Each row is a point. To make a cloud, some directions were put in groups of two or more. Within a group, all points are equally far from the middle, so they leave a hole (a ring in 2 directions, a hollow ball in 3). The other directions are filled evenly. Then the cloud was stretched, turned, moved and blurred a little. How many holes are there, and how many directions does each take, smallest first?
In the rows, 128 means zero.

Cloud:
[[107 155]
 [182 156]
 [109 160]
 [180 140]
 [109  77]
 [ 97 100]
 [105  81]
 [103 147]
 [108  78]
 [111 163]
 [107  79]
 [108 158]
 [149  86]
 [131  75]]
Holes: 1 (2)

Cloud:
[[ 93 132 178]
 [131  95 190]
 [132  98 191]
 [ 84 171 141]
 [116 129 188]
 [151 126  93]
 [105 118  82]
 [ 96 116  86]
 [104 181  97]
 [111  93  93]
 [ 91  94 104]
 [102 186 126]
 [118 187 117]
 [145 166 150]
 [133 164  89]
 [151  91 105]
 [161 151 118]
 [146  68 127]
 [161  91 171]
 [160  88 172]
 [163 115 110]]
Holes: 1 (3)

Cloud (22 x 3):
[[156 124 122]
 [206 116 127]
 [121 126  75]
 [127  76  59]
 [ 82 129 102]
 [119 156  95]
 [149 148 169]
 [171 107 133]
 [178 150  74]
 [146  78 104]
 [194  98 138]
 [177 132  88]
 [150  68 129]
 [157 120 151]
 [142  86  64]
 [173 135 169]
 [150 149 163]
 [190 137 136]
 [159 114 136]
 [120 132  92]
 [100 104 141]
 [151 151  97]]
Holes: 0

Cloud:
[[123 119 121 128]
 [163 204  63  81]
 [134 188 112 144]
 [132  99 127 177]
 [118 125 110 172]
 [151 161  87  84]
 [135 177 141 162]
 [112  96 139 163]
 [172 180 129 148]
 [121 182  92  92]
 [150 132  89 100]
 [176 173 132 126]
 [ 99 131 126  80]
 [164 179 114 163]
 [146 122 164 171]
 [ 76 120  98 112]
 [ 87 121 121  83]
 [173 162  87 159]
 [143 190  93 128]
 [145 142  77  81]
 [ 81 151  92 118]
 [146 135  79 115]
 [138  98 118 130]
 [112 177  91  85]
 [105 175  92 100]
 [175 124 118 180]
 [ 81 173 101 103]
 [157 156  70  89]]
Holes: 0

Cloud, 46 rows:
[[170 178 129 144  88  91]
 [144 139  96  82 149 139]
 [167  88 124 153  42 112]
 [109  62 116 143  99  59]
 [172 119 173  77 120 110]
 [ 99 133  78 113 104  96]
 [ 74 131 118  73 108  81]
 [126  95 123 168 133 148]
 [121 184 144  85 141 178]
 [145 145 141 165  96  97]
 [ 64 115 109 128 135 130]
 [ 79  87 129 132 102  80]
 [130 127 131 143  80  49]
 [147 114 145 150 173 167]
 [135 176 170 102 113  66]
 [115 144 155  95  85 123]
 [ 94  53  99 174 159 137]
 [110 108 134 102 164 154]
 [ 66  50 160 116 126 125]
 [184 145 129  62 134 154]
 [116  32 147  81  71 129]
 [130 113 130 162  99 151]
 [115 101 115  91 110 190]
 [112  48  90 187  81 101]
 [ 98 126 121 124 154  75]
 [170 116 144  85  68 102]
 [ 91 169 152  75 106 122]
 [148 109 148 157 112 113]
 [148 127 137  92 110 131]
 [100 100 164 151  95 120]
 [167 145 128 107 106 153]
 [ 94  64  94 132 172 132]
 [ 67 111 162 107  78 118]
 [115  65 145 102 107 140]
 [126  46 104 110 114 166]
 [155 116 113  83 101 159]
 [112 115  92 155 151 109]
 [ 84  55 151  99 111  80]
 [ 76 101 135 123 127 155]
 [180 135 105 117  85 183]
 [102  94  90 118  65 147]
 [135 120  92 145 121 136]
 [ 81  92 153  88 101  91]
 [144 123 130 114 135 158]
 [154 142 157 112  84  92]
 [132  98 118 109  80 183]]
Holes: 0

Cloud:
[[ 81 184 111 106 106 102  91 123]
 [177 161 151 135  86 141 116  94]
 [131 108  55  98 167 145 100  60]
 [ 84 174 183 144  79 146 158 134]
 [134 106 102 169 163 189 155 114]
 [100 125 110 144 183 115 123  39]
 [154 145 163 145 162 159 159  65]
 [ 73 172 186 140 106 136 142 125]
 [158 121 128 118 162 145 192 146]
 [121 154  82 113 101  97 124 158]
 [152  99  92 141 122 172 196  83]
 [107 182 190 151  73 144 161 151]
 [ 80 136 129  83 135 128  61  76]
 [145 147  87 113 131 201 171 179]
 [120 173 139 112 144 139  93 180]
 [147 158  69  95 111 145 120 189]
 [133 126 167 104 144 143 179 139]
 [179 153 115 102 162 169 157 146]
 [104 145 192 109 126 115 140  69]
 [138 138  64 100 175 116 171 122]
 [ 96 110 110 142 194 154 148 100]
 [ 93 163 138 160  68 115 132 111]
 [ 91 163 207 158  94 126 105  86]
 [121 114  44 145 160 135 104  58]
 [109 128 125 113 108  86  70  61]
 [167 131 118 109 167 149  93 118]
 [115 110 134 149 102  99 128  34]
 [126 185 117  71 144 155 124 189]
 [111 149 209 104 125 139  96 101]
 [107 146  47  90 130 157 105 161]
 [ 90 152  94 168 137 143 161  59]
 [153 118 130 117 186 172 145  93]
 [125 120 169 170  84 115 108  81]
 [ 77 111 119  97 117 134  74  85]
 [169 115  92 142 154 100 149  71]
 [129 129 139  69 154 115 135 150]
 [126 178 146  86 126 161 134 204]
 [104 134 104 143 114  80  81  97]
 [133 134  82  61 114 171 130 157]
 [117 109  84  84 164 155  69 117]
 [175 177 140 117 142 174 170 144]
 [129 173  91 126 157 123 179 100]
 [121 112  79  89 126 148  80  76]
 [132 163 153 171 122 152 111  46]
 [ 90 125  87 124 139 186 112  91]
 [130 154 160 142 128 165 130  38]
 [ 68 131 159 142 122 148 148 118]
 [146 160 116 203 135 126 168 102]
 [134 117 106 111 141 121  61 138]
 [107 107 140  73 115 152 107 113]
 [ 64 129 151  99 143 120  83  89]
 [132 196 134 156  95 129 100 127]
 [ 74  97 147 132 144 141 129  82]
 [ 94 182 106  67 124 167 132 145]
 [112 180  96  56 143 154 122 163]
 [123 148 113 136  80 105 170 105]
 [109 132 123  73 165 127  56 115]
 [108 146 191 175  98 137 135 128]
 [166 110  98 141 109 177 148  75]
 [156 182 148  97 128 183 155 174]
 [118 115 133 126 113 174  93 124]
 [129 169 209 125  95 112 149  90]
 [127 153  82 130 183 118 167 143]
 [129 126 115  97 159 141 185 166]
 [128 126  32 145 159 121 162 125]
 [119 131 155 185 146 156 179 124]
 [147 210 138 109 120 151 142 141]
 [ 94 128  84  98 146  99  64 135]
 [116 121 132 112  96 150 186 141]
 [ 90 157  98 161 137 160 152  63]
 [102 133  91 133 183 183 159 123]
 [ 79 118  84 108 152 127 142 149]
 [116 136 106  73 154 114  52  94]
 [105 150 107 135  72 120 140 141]
 [123 138 161 155 134 121 119 157]
 [114 170 174 144 132 129 164 165]
 [125 175 143 145  56 130 145 147]
 [102 181  86 116  97 115  91 124]
 [115 138  99 141  91 126  88 131]
 [134 170 129 190 100 124 197  99]
 [162 136  46 136 163 156 176 163]
 [ 94 150 162 155 164 108 129  94]]
Holes: 3 (2, 2, 4)

Cloud:
[[165 159 187  75 115 131 103 176 120]
 [192 152 177  91 148 188 148 134  84]
 [141 170 196 118 121 114 112 106 109]
 [104 128 189  85 142 149  95 180  81]
 [ 82 181 148  72 120 155 129 147 152]
 [144 130 124  88 127 209  96 135  83]
 [104 157 127  54 111 173  84 131 131]
 [153 127 196  85 168 184 115 145 141]
 [187 148 194 138 145 188 160 124 103]
 [122 150  98 146 131 205 142 146 138]
 [142  88 126 153  96 128  88 123 148]
 [167 131 155 109  91 126 186 135 141]
 [161 111 204  69 129 131 119 137 101]
 [166  91 163 126 123 190 109 112 192]
 [141 124 155  30 137 164 105 139 113]
 [124 129 146 165 128 226 150 136 150]
 [109  92 137 147 138 170 125  85 114]
 [147 190 129  97 166 146 111 116  93]
 [110 168 136 126  95 197  87  98 151]
 [140 137 117 177 101 122 144 106 119]
 [140  68 165 122 141 187 111 106 128]
 [140 105 219 143 130 169 109 102 157]
 [144 101 170 146 146 202 149 145 187]
 [160 122 168 159  79 160 186 148 122]
 [135 163 130 116 145 177 118 142  47]
 [180 142 162 144  63 154  89 141  94]
 [138 139 180 123 120 133 173 169 159]
 [188 161 178 143 105 184 171  99 109]
 [141 156 106 178 105 168  99  87 167]
 [114 149 128 121 112 128 122 163  44]
 [ 91 140 128  53 100 132  89 124  84]
 [109 158 116  97 117 126 182 110 156]
 [160 129 182 131  81 137  75 172  97]
 [152  92 205 126  85 139 146 134 170]
 [123 142 202 144 118 123 140  88 149]
 [ 63 173 146 122  91 154 120 130  88]
 [139 142 203 157  93 220 130 116 127]
 [122 140 130 175 164 171 123 103 129]
 [126 130 148 202  79 139 138 100 138]
 [126 159 155 104 111 114 188 159 112]
 [130 192 136  91  86 134 158 154  66]
 [ 93 116 124 120  83 156  76 143  95]
 [173  85 167 136 125 216  96 124 150]
 [127 141 188 158 103 181  68 136 121]
 [ 86 148 113  50 139 155 101 174 110]
 [128 134 162 204 113 152 154 132 131]
 [139 130 137 133 135 116 107 178 165]
 [115  90 157 165  97 190 111 141  95]
 [118 157  95 122 112 187  72 143 140]
 [140 101 170 144  99 204 140 179 108]
 [ 82 137 192 103 152 128  95 129  99]
 [159  78 140 112  89 171 127 168 119]
 [110 190 131  76 177 148 126 125 118]
 [166  91 173  94 108 146 144 192 126]
 [178  83 133 133 109 150 127 139 108]
 [ 70 135 142  53 110 163  99 138 109]
 [160  86 134 126  86 190 128 141 169]
 [134 148 171 163 101 165 117 132  54]
 [170 138 176  41 133 168 140 145 131]
 [ 98 173 117 157 110 193 136 137 114]
 [135  90 160  79 100 166 145  98 156]
 [ 69 195 121  97  90 128 134 127 104]
 [196 148 182 158  93 182 124 177 111]
 [ 92 120 122  93 148 183 162  97 156]
 [185 152 167 162 117 183 132 184 114]
 [ 87  75 151 120 112 149 143 104 130]
 [185 146 151 184  71 169 132 101 158]
 [154 111 120  68  98 135 133 177 113]
 [147 132 139 189  76 127  84 128 128]
 [ 97 109  97 142 101 183 118 127 121]
 [172 127 174 141 121 154 104  89  93]
 [134 134 151 106 107 145 152 142 203]
 [124 167 149 131 130 187  69 118 153]
 [122 149 154  98  99 206 137 122  67]
 [133 113 175 192  73 182 133 115 104]
 [141 136 174 184  91 171 103  72 139]
 [130 186 128 101 103 114  70 118 100]
 [103  70 166 121  94 127  99 133 156]
 [156 154 196 158 113 147 139  80 138]
 [119 140 161  98 153 157 163  93  81]
 [ 88 164  91 161  98 137 100 129 124]
 [ 73 151 118 118 124 105 158 114 138]
 [137 126 137 141 145 181  80 145  72]
 [101 143  79 103  86 136 104 144 140]
 [ 88 126 168  75 112 157 176 154 139]
 [114 130  97 151 152 139 125 148 137]
 [ 83  90 150  87 116 146 138  91 131]
 [ 78 141 138 122 112 113 169 144 101]
 [130 192 152  88 148 105 104 156 108]]
Holes: 2 (3, 6)

Cloud (93 x 9):
[[103 105 113 204 123 188 121 106 135]
 [181 141 121 145 139 189 132  77 141]
 [162 121  87 158 136 127 139  86 179]
 [160 132 160 192 127 196 138 138 143]
 [135 147 168 125 156 177  87 120 131]
 [118 154 177 173 108 127 168 134 184]
 [144 115 120 156 169 187 158 161 128]
 [124 134 130 205 161 144 136 133 107]
 [ 82 127 138 180 193 115 115 143 128]
 [104 139 126 120 113 125 192  62 165]
 [146 141  94 168 113 139  86 114  96]
 [142 151 125 132 173  81 122  81 163]
 [ 98 166  89 130 167  81 137 141 165]
 [ 77  90 109 127 135 170 110 134 159]
 [ 44 156 143 124 145 106 123 213 134]
 [ 35 146 201 137 103 102 115 144 148]
 [125 183  70 139  91 120 165 165 110]
 [126 144  74 177 105 108 168 136 141]
 [ 83  97 182 166 142 122 135  78 139]
 [100 138 180  75 103 159  86 159 131]
 [159 135 128 177 123  77 131 116 150]
 [120 178  96 109 145 142 101 190 165]
 [131  96 126 151 155 206 105 181 163]
 [134 164 107  57 134 136 158 185 136]
 [144 145 165 149  53 159 170 165 140]
 [ 82 143 126 166 189 113 117 108 149]
 [116 109 141 185 105 148 183  77 139]
 [ 54 108 117 139 151 162 124 179 153]
 [146 139 157 118  84  73 155 139 102]
 [ 95 176  79 107 126 151 166 183 141]
 [152 126 172 189 114 111 169 177 128]
 [ 59 161 156 128  80 166 121 191 126]
 [139 110 165 150 126 151 145  44 152]
 [143 160 174 127 141 109 136  86 103]
 [130 118 141 118  58 182 116 107 173]
 [ 71 163 139 144 183 117 134 145 131]
 [178 169 133 172  75 139 150 164  92]
 [ 93 110  84 157 180 144 136 181 155]
 [126 137 163 100  57 120 153  76 111]
 [143 176 109  85  65 173 160  99 115]
 [116 117 186 198 108 179 161 147 153]
 [149 157 110  90 114 114 191 129  97]
 [148 123 141 155 104 230 139 110 162]
 [118 139 175 127 119 178  86 200 147]
 [ 61 128 168 172  93 107 120 206 145]
 [130 177 143 130 144 133 172 200 155]
 [129 141 130 153 118 161  57 103 112]
 [ 94 144 111 155 178 116 123  86 179]
 [107 159 113 118 127 211 125 109 148]
 [125 108 176 183 143 135 103 127 200]
 [112 144 119 212 114 148 133  97 165]
 [144 122 183 138 144 153  90  79 141]
 [141 150 148  84 119  80  93 136 104]
 [112 165  93 135 123  61 140 121 121]
 [ 86 161 130  96 161 144  74 165 165]
 [107 152  79 108  79 135 125 139 160]
 [197 141 109 147 126 149 142 177 140]
 [133 161  97  79  95 146 101  74 139]
 [141 102 161 125 149 149 101  76 133]
 [130 153 105 163  57 208 116 108 127]
 [144 194 109 104 132 104 171 146  91]
 [ 96 167 135 173  88 125  93 116 152]
 [131 197  81 131 119 117 137 149  98]
 [133 126 190 209 105  95 133 127 134]
 [143 135 109 205 130 142 149 212 112]
 [134 146 100  80 141 120 143 158 186]
 [144 129  96 203 156 181 109 168 165]
 [107 187 100  96  94 151 163 119 104]
 [148 173 125 120 165 175 125 122 149]
 [155 154 118 115  85 104  91 104 118]
 [164 129 103 105 131 139 135 198 111]
 [133 162 106  54 173 134 124 120 155]
 [122 114 187 151 183 100 138 118 134]
 [134 148 108 159 172  80  92 127 138]
 [110 105 197 118 153 123  92 106 135]
 [136 153 151 168  99 177  74 181 134]
 [108 136  81  81 120 177 133 179 152]
 [161 170 124 170 141 135 114 165  87]
 [101 141 175 180 161  79 121 166 180]
 [164 110 132 155 131 195 172 104 150]
 [ 88  91 153 172  93 132 135  79 137]
 [110 184 199 131 103  70 132 126 115]
 [102 152 193 116 120 124 127 133  79]
 [ 99 100 186 152 137 126 146  79 130]
 [112 101 144 130 163 103  81 174 130]
 [ 75  82 126 144 130 160 119 101 171]
 [101 107 117 196 122 138 179 142 178]
 [129 158 187 188 125  75 134 128 114]
 [111 163 124 101 105  70 131  71 135]
 [170 122 129 188 129 168 178 137 123]
 [103 119 197 141  96 143 144 175  92]
 [161 111 123 123 109 135 119 181 129]
 [ 86 169 130 107  92  69 176 144  94]]
Holes: 2 (3, 6)
